Every row gives one point. Each copy is the shape, with its points in the same order, turned, moved and blurred by noise. Is it also mirrored, or only turned?
In the rows, zero is written as 128.

Shape (7 x 3):
[[150 111 163]
 [117 146  89]
 [100 132 115]
 [151 196 164]
 [143 133 188]
 [129  77 111]
 [172 147  99]]
Copy 1, 7 rows:
[[120  92 162]
 [147 167 111]
 [112 153  96]
 [125 175 180]
 [105 111 182]
 [142  88  93]
 [179 154 127]]
Copy 1 is: only turned
Copy 2, 7 rows:
[[157 136 160]
 [ 86 107 120]
 [ 93 109 157]
 [113 200 130]
 [155 167 176]
 [142  72 149]
 [129 128  92]]
Copy 2 is: only turned
Copy 3 (7 x 3):
[[138  87 155]
 [153 157 103]
 [126 135 101]
 [122 162 195]
 [114  97 178]
 [162  87  94]
 [189 148 144]]
Copy 3 is: only turned
Copy 4 (7 x 3):
[[142  82 146]
 [141 148  84]
 [116 127  97]
 [150 161 180]
 [131  93 170]
 [139  75  79]
 [188 134 108]]
Copy 4 is: only turned

Shape:
[[165 149 176 127]
 [ 95 107 108 183]
 [124 169 135 108]
 [120  92 111 123]
 [139 104  80 145]
 [136 165 158 101]
 [176 122 153  78]
 [ 89  69 107 173]]
Copy 1 (8 x 4):
[[179 164 154 151]
 [ 96  84 143 173]
 [132 174 116 130]
 [136  92 118 126]
 [148  84 100 167]
 [147 177 126 124]
 [195 153 121 106]
 [101  51 144 150]]
Copy 1 is: only turned
Copy 2, 8 rows:
[[154 179 171 164]
 [ 97 118  76 158]
 [155 187 121 121]
 [124 114 122 118]
 [ 84 132 123 118]
 [170 188 144 130]
 [159 154 195 115]
 [101  90  83 146]]
Copy 2 is: mirrored

Shape (10 x 6):
[[ 99 156 114 130  98 142]
 [154 132 168 171 113 150]
 [116 153 119 122 231 140]
 [147 137 145 122 144 151]
 [191 136 106 137 132 149]
 [115 113 161 134  94 145]
 [145 157 165 131  96  81]
 [125 106 171 159 102 135]
 [140 146  88 161 153 137]
 [120  82 169 124  85  26]]
Copy 1, 10 rows:
[[ 74 165 109 139  95 143]
 [155 162 159 166  96 147]
 [ 67 131 157 176 213 148]
 [131 158 154 139 146 149]
 [158 157 104 146 155 131]
 [113 140 154 127  86 158]
 [118 171 170 136  93  82]
 [141 132 164 148  78 152]
 [111 129 103 177 151 129]
 [128  89 192 106  62  63]]
Copy 1 is: only turned
Copy 2:
[[ 76 147 131 118 123 132]
 [124 145 184 181 120 134]
 [104 112 107 156 226  91]
 [135 150 140 153 157 122]
 [153 151 106 182 120 127]
 [128 148 186 115 125 153]
 [131 154 172 122  99  80]
 [128 134 194 143 118 145]
 [106 114 104 172 133 112]
 [180 103 200  82  75  71]]
Copy 2 is: only turned

Shape:
[[166 155 114 147 134 120]
 [185  58 117 142 119 181]
 [ 68 104 118 134 122 159]
 [158 128 124  84  83 214]
 [153 154 113 187 153 129]
 [124 154 103 126 143  91]
 [104 156 135 150 119 107]
 [ 89 184  89 141 158 113]
 [121 170 117 159 188 114]
 [162  84 141 121 140 160]
 [100  91  82 107  87 149]]
Copy 1, 11 rows:
[[160 139 120 153 141 144]
 [156 157 139 130  39 171]
 [ 73 110 161 122  99 117]
 [107 174 153  96 104 216]
 [163 134 146 184 134 120]
 [143 116 102 131 158 105]
 [120  89 135 145 147 124]
 [113 137 131 152 178  81]
 [162 121 152 152 162  84]
 [153 134 148 110  75 154]
 [ 72 140  98 113  89 144]]
Copy 1 is: mirrored
Copy 2 (11 x 6):
[[152 131 142 163 134 144]
 [155  85  85 115  96  75]
 [ 93 137  58 104 146 163]
 [192 124  98  53 108 145]
 [141 111 117 197 128 157]
 [121 149 137 157 176 149]
 [102 154 120 149 133 179]
 [123 148 108 168 193 196]
 [118 102 126 187 172 183]
 [131  86 112 102 115 108]
 [125 167  68  90 152 118]]
Copy 2 is: only turned
Copy 3 (11 x 6):
[[139 157 135 104 150  83]
 [167  79  75 125 186  99]
 [118 122 120 180 126 159]
 [211 146  74 122 170 160]
 [113 159 146 120 172  66]
 [109 162 135 109 103 102]
 [134 156 171 139 108 105]
 [ 83 195 143 140 121 119]
 [ 78 170 159 112 146 105]
 [154  88 108 107 166 124]
 [152 120  68 166 104 134]]
Copy 3 is: only turned

Shape, 12 rows:
[[137 144 125  94  94  92 120  67]
 [ 94 121 152 120 179  73 142 144]
 [ 93 150 184 165 150 171 182  88]
 [127 101 162 181 109 112 133 149]
 [125 194  99 151 111  95 105  92]
 [105 143 121  77 106 124 182 136]
 [119 136 185 105 161 177 122 146]
 [140 104 117  75 119 126 102 149]
 [126  97 132 174 119  96  48  87]
 [ 89 116 130 168  94 125  85 155]
 [137 178 116 143 170 133 115  68]
 [133 146  90  98 131 158 113 108]]
Copy 1 (12 x 8):
[[122 116 120  78  91 107 108  95]
 [111 172 199 123 154  89 101 134]
 [119 164 174 102 181 179 171  63]
 [140 111 176 178 147 129 131 102]
 [156 166  93 115 115 126  84  84]
 [ 87 157 139 101 105 124 165 153]
 [151 135 190  85 173 171 139 157]
 [123  97 145 103 122 118 113 183]
 [143  80 144 143 146 129  38  82]
 [131 119 149 180 129 169  83 131]
 [147 157 109  71 175 126  99  81]
 [122 128  95  85 147 140 111 147]]
Copy 1 is: only turned
Copy 2, 12 rows:
[[169 121 128 169  95 114 103  75]
 [100  77 175 139 161 133 131 135]
 [115 156 152 162 109 195 205 132]
 [147 140 147 179 136 144 130 192]
 [140 164 110 177 164 130  96  79]
 [132 131 129  99  97  94 155 113]
 [124 141 180 101 103 199 134 139]
 [158 107 135  91 107 132  79 135]
 [152 115 122 215 136 178  50 148]
 [109 156 118 159 131 145  77 186]
 [148 135 120 157 155 190 127  64]
 [152 141  90 102 122 158 106  96]]
Copy 2 is: only turned

Shape, 12 rows:
[[192  44  88 100  85 100 127 114]
 [107 154 130 110 122 127 136 137]
 [149 153 121 127 176 137 111 167]
 [193 114 117 130 116  92 107  97]
 [152 154 176 158 197 153 105 152]
 [ 88 144 110 119 120 129 138  90]
 [ 90 130  77 137 129 163 135 103]
 [ 31 138 122 157 160 149 109 116]
 [ 74 132 125 175  97 138 139 131]
 [137 148 145 133 204 117 173 135]
 [118 125 142 118 140 173 135 112]
 [217 100  83 127  97 112 149 104]]
Copy 1:
[[218  81 146  95  55 182 139 121]
 [137 137 124 114 163 126 120  96]
 [122 153 104 126 131 108 121 166]
 [191 132 117 137 101 160 173 120]
 [ 99 176 129 180 135 108 123 179]
 [152 107 121 145 162 124 105  68]
 [140 121  98 141 143 144  61  82]
 [ 75  95 113 169 159 115  75  66]
 [ 85 118 123 117 127 168  92  80]
 [134 133 128 155 184 139 131 180]
 [143 144 155 150 137 134  81 122]
 [222 130 107 114  93 193 145 137]]
Copy 1 is: only turned
Copy 2 (12 x 8):
[[ 91 138  76 135  97 219 138 191]
 [146 116 124 102 111 113 127 113]
 [102  90 109 100 113  82  85 146]
 [132 148  83 117 133 164  91 188]
 [100 110 131 117 138  76  34 123]
 [148 130 142  85 149 137 149 110]
 [103 121 123  87 162 125 169 108]
 [104 141 195  84 152  79 149  98]
 [125 161 141 139 136 100 157  95]
 [136  58 150 135 148 104  77 139]
 [103 115 127 100 140 142  99  87]
 [122 124  45 142 138 188 122 182]]
Copy 2 is: mirrored
Copy 3:
[[182  93 108 105  66  78  88  89]
 [130 157 130 121 148 142 129 156]
 [148 150  85 151 162 184 107 121]
 [164 132 105 117  85 134 139  76]
 [ 92 146  85 146 165 215 113  94]
 [113 165 117 137 120 107 151 165]
 [112 161  86 158 104 113 123 187]
 [ 61 162  61 133 164 124 151 190]
 [ 93 125 100 103 119 145 143 197]
 [115 115 126 188 175 172 139 115]
 [ 87 157 118 140 123 139  99 137]
 [187 109 120 140  48 128 115 100]]
Copy 3 is: mirrored
Copy 4, 12 rows:
[[179 101 129 184 106 105 216 193]
 [ 81 139 135 121 117 105 134 146]
 [142 145 141 102 153  87 107 128]
 [156 124 145 195 133 110 171 130]
 [141 115 139  86 172 111 103  77]
 [ 83 161 115 134  90 137 150 137]
 [114 185 126 103  90 152 157 149]
 [ 94 154 118  80  61 162  92 118]
 [ 86 131 160 109  95 175 129 155]
 [115 136  83 114 182 121 101 130]
 [107 133 115  91 121 126 168 116]
 [165 142 144 191 157 120 208 173]]
Copy 4 is: only turned
